Each row is a point. The points of each table are mixes of a few directions, plus a little noise. How many directions does each table use, and how many do they share? Where both have some left over, give the other angles between the two spaces (their principal angles), to ten degrees, smallest first.
In the rows, zero is written as 128.

First, 5 rows:
[[124 123 126]
 [ 98  97 120]
 [145 145 131]
 [215 217 150]
 [ 60  57 111]]
Second (4 x 3):
[[212 114  76]
 [166 112 113]
 [ 71 124 175]
 [ 63 163 146]]
Directions: first 1, second 2, shared 0; angles 60

First, 7 rows:
[[ 91 172 112 188 131 148]
 [122 104 145  91 102 189]
 [131 127 120 119 112 150]
 [123 151 108 153 125 127]
 [113 125 131 116 100 194]
 [183 131  97 129 155   7]
 [132  85 184  99 171  81]]
Second, 8 rows:
[[ 62 131 141 125 128 172]
 [ 33 146 127 156 146 202]
 [152 137 108 101  68 142]
 [162 108 133 117 150  95]
 [175 121 132 133 144  80]
 [158 115 179 132 153  43]
 [136 148 130 166 137 105]
 [147 120  74  94  98 184]]
Directions: first 3, second 4, shared 2; angles 30

First, 7 rows:
[[179 110 143 144 132 174 160 117]
 [120 121 144  81 124 123 125 177]
 [121 115 126 141 114 109 162 122]
 [ 99 103  79 150 132 105 134 106]
 [129 139 139 141 122 132 134 113]
 [160 126 137  99 134  93 136 172]
 [ 86 181 128 142 138 164  45  90]]
Second (10 x 8):
[[124 124 136 125 141 128 130 120]
 [133 134 116 133 108 129 125 141]
 [141 146  95 143  73 129 118 164]
 [138 141 105 139  90 129 121 153]
 [111 104 170 109 197 128 140  83]
 [131 132 120 132 115 128 126 137]
 [134 135 114 134 105 129 124 143]
 [130 132 121 132 117 128 126 135]
 [138 144 101 140  85 128 120 157]
 [ 98  86 200  94 249 126 149  49]]
Directions: first 5, second 1, shared 0; angles 80

First (8 x 11):
[[131 105 101  84 156 166  90 194 184 125  74]
 [105 106 101 118 135 190 104 124 126 170 100]
 [135 112 127 128 123  84 117 134 144  62 122]
 [106 149  96 134 123 159 149 123  77 175 152]
 [108 127 133 164 104 131 142  60  75 149 156]
 [168  94 201 131 130  74  97 110 208  57  94]
 [144 181 143 141 120  80 179 137  95 128 183]
 [128 150 122 124 132 141 145 142 114 158 142]]
Second:
[[114 168 101 136 106 117 118  92 121 103  97]
 [121 159 116 136 114 121 130 103 117 122 118]
 [148   7 150  91 176 148  94 216 188 111 129]
 [143 153 175 148 132 134 187 125  84 211 206]
 [115 165 106 135 109 119 123  96 119 110 105]
 [133 132 142 133 130 130 144 129 117 152 151]
 [133 116 138 125 134 131 133 139 130 138 139]
 [139  58 140 106 155 141 108 178 164 117 127]
 [139  86 145 117 147 136 126 162 143 136 142]
 [105 144  70 120 106 114  77 101 155  46  44]
 [118 220 127 160  95 116 169  65  73 164 150]]
Directions: first 4, second 2, shared 1; angles 60

First (9 x 12):
[[109 116 118 148 134  78 144 165 175 149  77 141]
 [156  89 113 151  95 104 128 150 155 127  79 122]
 [133 109 121 153 124  74 121 166 174 121  90 138]
 [138 103 119  92  78 149  87 142 136 144 160 118]
 [129 157 114  67 129 150 130 137 129 126 148 128]
 [112 136 166 191 176 133 150  71  91 132 150 158]
 [132 154 144 129 150 145 119 102  94  96 163 123]
 [ 85 163 139 142 165 144 144 106  89 125 133 100]
 [158 128 117  80  99 174 128 112 110 133 152 125]]
Second, 11 rows:
[[ 86 114 133 158 124 107 112 144 136 149 118 107]
 [ 76 181 140 117 184 102 116 145 134 110 157 128]
 [204 156 119  72 137 166 158  98 114  88 148 167]
 [181 117 119 110 109 154 145 109 120 119 124 144]
 [132 141 128 117 139 130 131 126 126 119 136 135]
 [123 113 127 140 116 126 125 130 130 139 119 121]
 [ 69 109 135 170 123  98 105 151 139 157 114  98]
 [249 113 109  80  91 188 169  83 109 102 125 167]
 [ 47 113 139 178 131  87  98 159 143 161 115  92]
 [138 118 126 130 117 133 130 125 127 131 123 128]
 [104 133 132 136 137 116 120 136 132 132 130 121]]
Directions: first 6, second 2, shared 2

First (11 x 14):
[[151 131 161 177 109 232 150 144  95 108 174  64 108  16]
 [128 127 128 129 129 127 128 128 129 128 127 129 128 128]
 [120 127 118 113 134  96 122 124 139 133 113 148 134 163]
 [119 127 116 110 135  92 121 122 140 135 112 150 136 168]
 [154 131 164 180 108 239 152 145  92 107 178  60 106   7]
 [132 128 134 136 124 146 131 130 122 125 136 117 125 109]
 [106 125  96  82 145  33 108 114 159 146  85 186 146 231]
 [117 127 113 108 136  84 119 122 142 136 108 155 136 176]
 [146 130 154 164 114 205 144 139 102 113 162  80 113  44]
 [130 128 131 132 127 137 130 129 124 126 133 122 126 117]
 [102 125  92  76 147  18 104 112 165 149  79 197 150 248]]
Second (11 x 14):
[[151  86 140 130 106 146 157 111 156 113 188 124 137 121]
 [142  91 132 158 174 182 200 132 116 130 160  73  57  69]
 [133 117 129 104  63  91  82 110 169 120 153 185 201 181]
 [139 198 167 121 167 164 167 123  78  76 101  50 126  85]
 [112 200 135 122 120 120  76 144  92 121  69 129 157 125]
 [147  77 132 117 126 121 174 103 167 114 181 129 130 149]
 [ 90 182 101 130 100  88  19 162 105 168  51 188 156 155]
 [138  87 126 133 132 136 160 119 147 131 163 125 109 124]
 [126  59 100 109 132  76 149 109 183 150 157 174 120 194]
 [130 129 130 137 161 146 159 132 112 128 122  97  93 104]
 [102 180 116 148 127 134  64 164  84 155  66 136 120 104]]
Directions: first 1, second 4, shared 1

First:
[[120 129 140 120 129 128 134 125 124 127 124 125 136 125 140 123 118 110
  125 122]
 [130 130  88 227 150 166  78 148 188  68 202 162 180 154 145 191 149  79
  195   7]
 [142 127  90 188 135 147  94 142 163 101 170 148 140 144 117 166 154 134
  165  81]
 [103 131 167  93 130 122 153 118 109 131 106 117 145 117 162 106  96  79
  112 123]
 [166 121  97 111 110 109 126 128 114 167 108 121  64 126  63 116 163 241
  104 225]
 [103 131 169  88 129 121 155 117 107 134 104 115 142 116 160 103  96  81
  108 128]
 [ 93 133 181  84 132 123 159 115 105 130 102 114 155 114 176 101  84  56
  109 114]
 [168 121  94 114 110 109 125 129 115 166 109 121  62 126  62 118 165 244
  105 225]]
Second (8 x 20):
[[167 127  54 217 143 153  86 165 200  98 183 148 132 160  83 171 182 176
  187  82]
 [154 168 114 143 108 133 178 104 110 158 131 179  87 108 141 121  85 158
  159 168]
 [164 142 113 142 138 132  98 110 140 143 170 158 153 143  88 167 158 178
  179 130]
 [ 93  95 156  53 102  91 156  73  33 130 100 108 143  90 136 128  97  38
   94 155]
 [ 95  96 126 153 129 137  79 156 140  88 124  96 123 140 146 132 154 104
   79  87]
 [157 118  86  89 147 103 218 131 151 129 119  95 184 122  65 107 116  68
  210 133]
 [102 139 181 120 128 139  93 135 123 138 111 125 106 133 175 110 125 156
   67 132]
 [ 91 141 194 107 129 139 112 146 127 140  88 113 100 129 192  86 108 145
   50 137]]
Directions: first 2, second 5, shared 1; angles 60

First (11 x 24):
[[ 98 114 123 132 121 134 145 172 107 131 142 163  99 136 144 170  87 136
  146 112 163 150 122 166]
 [130 125 115 110 153 167 135 144 130 123 154 126 136 139 174 146 140 188
  107 119 122 120 137 107]
 [130 206 136 164 161  23 241  23 101  99 141 156 126  58  23 157 223  38
  165  77 118 135  62 103]
 [136  95 144 104 107 144  82 116 175 154 119  84 134 143 133 102 120 127
  142 154 116 122 151 182]
 [107  88 108  96 143 171 110 148 131 109 161 141 117 152 172 154 107 190
  124 117 127 107 140 152]
 [157 143 153 140  99 130 114 150 162 168 104  78 137 128 137  99 130 105
  131 162 137 161 144 127]
 [ 89 115  94 127 159 144 135 139  53  99 135 211 128 139 135 157  92 174
   95  92 128  94 118 101]
 [151 115 137 139  80 131  82 190 169 121 117  79 101 140 152  97  98  98
  143 175 149 156 144 128]
 [118 165 107 164 144 103 167 146  60  99 122 187 123 111 113 144 121 117
  104 104 142 131 103  56]
 [145 101 133 104 119 138  75  95 171 122 120  85 141 138 124  84 140 127
  127 153  95  97 147 141]
 [146 143 158 127 121 120 123  84 147 185  94  97 165 121 102  97 151 107
  125 141 111 135 139 146]]
Second (8 x 24):
[[174 134 131 128 110 115  91 120 185  89 127  57 125 122 126  74 165  96
  131 168 103 118 135  83]
 [142 130 129 129 122 124 116 126 146 115 127 105 127 126 128 110 140 117
  129 141 120 125 131 113]
 [159 132 130 128 115 119 102 123 166 101 127  80 126 124 127  92 153 106
  130 155 111 121 133  97]
 [ 50 118 124 127 160 150 191 142  31 196 130 249 134 139 131 220  65 183
  123  60 170 145 115 204]
 [108 126 127 127 136 134 145 131 104 145 129 158 129 131 129 151 112 142
  127 111 138 132 125 147]
 [ 63 120 124 127 154 146 180 139  48 184 130 227 133 137 130 204  76 173
  124  72 163 142 117 191]
 [150 131 129 129 119 122 110 124 155 109 128  95 127 125 127 103 145 113
  129 147 117 123 131 107]
 [177 134 131 129 108 114  89 120 189  86 127  52 124 121 126  70 167  94
  131 171 102 117 136  80]]
Directions: first 6, second 1, shared 1

First:
[[122 118 141 106 129 145 113 115 129 119 142 133 111 142 138 151  96 110
  121 118 142 153 144 141 119 130 131 142 129 115 140 125]
 [137 153  98 171 126  91 161 158 124 150  97 121 164  94 107  73 203 166
  144 152  95  73  90 100 146 122 123  95 129 156  98 137]
 [132 136 118 141 127 116 139 139 127 136 119 125 138 117 121 111 151 139
  131 134 118 111 119 119 135 126 128 117 129 137 118 133]
 [126 121 136 115 130 138 118 121 128 122 138 130 117 138 132 144 108 117
  124 120 138 144 138 138 124 129 129 138 129 118 136 126]
 [138 154  95 175 127  86 165 160 125 150  93 120 168  89 105  68 209 171
  147 155  91  69  88  98 150 120 123  93 129 160  95 138]
 [134 145 108 158 126 104 151 147 126 140 107 123 152 103 116  92 180 155
  139 143 107  91 104 109 141 124 127 107 127 148 108 134]
 [116  88 179  56 130 190  73  79 132  91 181 141  70 187 161 218   7  61
  100  87 183 219 191 174  96 143 132 180 129  78 179 114]
 [123 111 150  95 129 156 104 105 132 110 151 133 102 155 144 167  75  98
  115 110 152 171 155 151 113 133 131 152 128 107 151 122]
 [129 130 128 128 129 128 129 129 128 130 127 128 129 129 126 127 130 130
  128 127 127 127 126 127 128 128 128 128 129 129 128 129]]
Second (11 x 32):
[[ 98 112  65 107 167  97 103 109 101  84 195 127 121 165 134 172  64  42
   79 106 155 124 154 132  67 193 106 133  78 167 207 112]
 [120 144  93 138 110 122 118 119 113 124 226 112 128 135 135 149 124  70
   82 163 131 138 184 138 124 186  89  89  64 170 132 110]
 [142 136 166 132 100 156 132 129 141 148 121 127 122 117 131 122 146 155
  141 144 120 148 137 136 159 105 133 123 142 107  88 131]
 [131 124 129 135 146 112 145 143 132 132  60 136 141 115 116  99 150 168
  158 110 118  98  79 110 127  97 149 142 163 118 127 141]
 [115 124  79 135 163  84 136 138 113 112 113 130 146 129 116 115 130 116
  124 112 126  86  97 108  97 145 127 129 120 156 165 129]
 [145 136 171 135 103 153 138 135 145 152  96 129 126 111 128 110 157 173
  154 140 116 139 121 131 163  91 141 128 156 101  83 136]
 [145 124 208 105  86 196 112 111 151 145 133 131  96 133 147 153 109 147
  140 135 137 194 164 159 165  95 139 143 153  75  85 128]
 [143 136 172 129  96 162 129 126 143 149 125 126 119 118 134 126 143 155
  141 145 122 155 142 140 162 104 133 124 143 103  85 130]
 [137 138 147 136 105 143 133 131 135 144 133 124 128 117 130 120 148 144
  133 147 120 138 138 132 152 119 126 116 130 121  97 129]
 [102 107  70 111 183  85 117 123 106  88 129 135 132 154 124 146  82  81
  108  88 147  99 109 116  68 162 127 150 112 155 206 124]
 [128 129 110 142 148  99 146 145 126 130  76 132 148 114 114  96 155 157
  148 117 115  88  83 106 123 112 140 131 147 135 132 138]]
Directions: first 1, second 3, shared 1

First:
[[150 129 127 183 139  97 108  80  24 147  88 107 118 170 137 141 118 168
  105 119  96 143 150 103  89 145 161  68 163 133 141 134]
 [123 111 140 146 142 122 116  78  38 134  69 107 138 170 140 161  93 135
  138 129 132 158 157 125 101 120 123  86 156 130 165 102]
 [129 127 143 182 115 115 109 103  47 136 125  73 118 166 147 120 130 157
  110 127 131 154 145 113 119 167 156  52 179 139 122 110]
 [138 129 133  78 134 156 127 159 200 103 160 156 131 149 140 122 135  87
  142 129 144 122 135 141 118 119 148 153 124 151 134 121]
 [135 103 143 141 124 141 119  90  47 132 109  50 115 192 172 164 126 135
  132 100 165 154 154  86 118 166 135  58 170 134 163 102]
 [113 152 104 153 115 116 119 133 162 161 128 155 123  72 115 147 139 109
  136 116 112 117  66 147 153 115 101 157 143 129 143 156]
 [132 120 132  79 130 150 149 160 192 104 161 138 131 121 124 108 137 115
  133 132 145 110 137 127 140 124 124 165  88 121 108 126]
 [153 111 117  78 139 145 155 142 167 115 146 118 118 130 133 135 145 136
  123 103 141  97 138  88 133 134 120 164  74 106 123 146]
 [ 80 149 127 144 104 114 137 158 177 136 141 165 148  39  82  91 124 123
  133 169 116 126  86 183 176 101  86 173 106 111  88 131]
 [122 156 117 140 126 113 120 151 177 135 143 184 133  86 103 105 133 118
  123 145  95 116  98 163 133 107 135 161 125 136 109 149]
 [132 120 128  83 138 139 149 149 177 107 140 154 138 115 115 113 126 123
  132 138 131 112 141 132 132 110 121 172  80 117 110 130]]
Second (8 x 32):
[[143 152 102 110 146 142  92 125 187 150 115 187 119 147 157 197 132  51
  162  89 120 124  78 146  99  99 137 152 184 174 214 150]
 [152 131 111 152 144 109 118  99  81 150  97 129 115 142 132 154 127 150
  115 103 100 122 127 103 103 130 140 116 135 125 150 152]
 [110 134 141 100 131 137 131 157 183 103 141 181 152 113 108  95 113 102
  142 168 127 132 135 177 127  97 129 162 111 138 110 112]
 [118 129 141 150 106 132 121 135 121 129 155  90 121 133 140 113 141 130
  122 130 148 141 123 125 145 159 136  91 157 137 113 112]
 [173 116 115 100 142 137 142 132 142 123 149 108 106 153 142 135 155 147
  108  91 127  97 143  71 114 152 149 137  95 119 124 156]
 [129 132 117 138 108 122 146 150 153 137 165 102 113  82 115 104 159 155
  106 119 128 104 105 104 165 153 116 143  99 105  88 152]
 [114 105 133  79 133 143 162 137 153 110 122 127 147 101 111 124 115 131
  143 139 150 117 142 128 152 106  83 174  65  94 115 119]
 [ 86 122 167 192 118 104 111  89   7 124  82  99 155 152 117  99  82 158
  126 185 126 187 169 167 118 128 134  49 175 134 108  74]]
Directions: first 6, second 6, shared 6

First (9 x 32):
[[134 127 132 107 142 112 104 128 143 116 104  91 172 121 150 132 127  82
  133 135 132 113 116  79 133 148 166 141  87 115 125 147]
 [116 128 119 129 148  98 153 142 136 146 147 169 121 157 101 145 155 125
  150 138 113 127 133 115 159 144 108 139 117 106  97 140]
 [134 129 120 112 103 131 133 170 170 137 140 147  94 113 120 171 121 174
  141 146 104 149 136 111 141 154 123 134  94 104 114 119]
 [ 96  99  24 173 195  55 141  48  72  73 140 106 172 195 211 110 162 166
  134 112 122 115 140 249  74 156 161  84  21 147 177  66]
 [126 137 154 182  94 200 104 112 131 135 100  74  88  98 125 103  84  94
  116  89 116 130 110  93 133  88 121 124 180 123 132 123]
 [145 126 142  92 115 116 137 152 121 137 148 184 125 129 100 136 142 157
  121 157 149 140 145 146 128 127 112 137 170 149 121 138]
 [156 112 149 145  90 158  79 108  91 113 107 126 123 122 122  96 107  98
  101 132 158 138 136 117 116  91 144 139 228 170 136 132]
 [122 145 153  94 145 118 155 155 151 152 136 143 142 121 103 140 142 116
  139 134 128 116 119 103 149 137 111 138 114 108 109 156]
 [124 149 157 119 120 163 146 137 138 143 129 112 117  96 121 119 112 140
  117 111 132 124 117 140 119 107 105 116 142 130 141 130]]
Second, 10 rows:
[[128 106  84 185 107 151 116  92  94 133 165 139 123 162 149 117 119 108
  126 128 130 130 140 119 113 129 148 127 141 123 112 130]
 [ 96 126  68 153 197 103 150  37  67  91 142  63 209 159 219  84 138 121
  113  92 148  87 115 225  55 134 166  78  33 146 187 104]
 [128 126 120 160 117 157  99  95 120 123 126  90 136 133 151 133  95  74
  126 111 118 122 115  65 134 137 166 132 117 106 110 150]
 [139 134 137 121 104 157 126 121 119 147 169 150 134 132 121 153 102 103
  122 135 132 129 127  69 138 145 148 138 140 109  90 177]
 [130 143 159 100 119 127 134 175 175 129  98 128  86  93  99 153 124 172
  136 128 106 146 124 130 153 126  97 131 127 123 133 109]
 [129 133 183  64 179  43 125 191 173 104  27 127 130 106  77 114 187 143
  146 141 127 128 124 162 171 109  83 148 146 159 159  92]
 [127 128 145 108 142  85 129 167 159 116  85 145  95 122  93 142 152 164
  144 135 108 145 133 147 162 127  96 137 136 137 134  97]
 [134 134 129 123 118 147 128 108 111 139 167 142 145 138 131 149 106 101
  122 130 133 124 124  82 131 147 152 132 127 112  97 172]
 [134 126 123 133 107 141 132 134 126 141 156 158 108 135 116 144 122 140
  128 137 124 139 137 116 134 134 124 132 144 121 108 138]
 [136 125 133 133  91 171 141 161 136 158 146 136 112 100 124  91 135 155
  117 142 154 129 141 164  91  93  98 125 171 145 149 111]]
Directions: first 6, second 6, shared 4; angles 40, 90
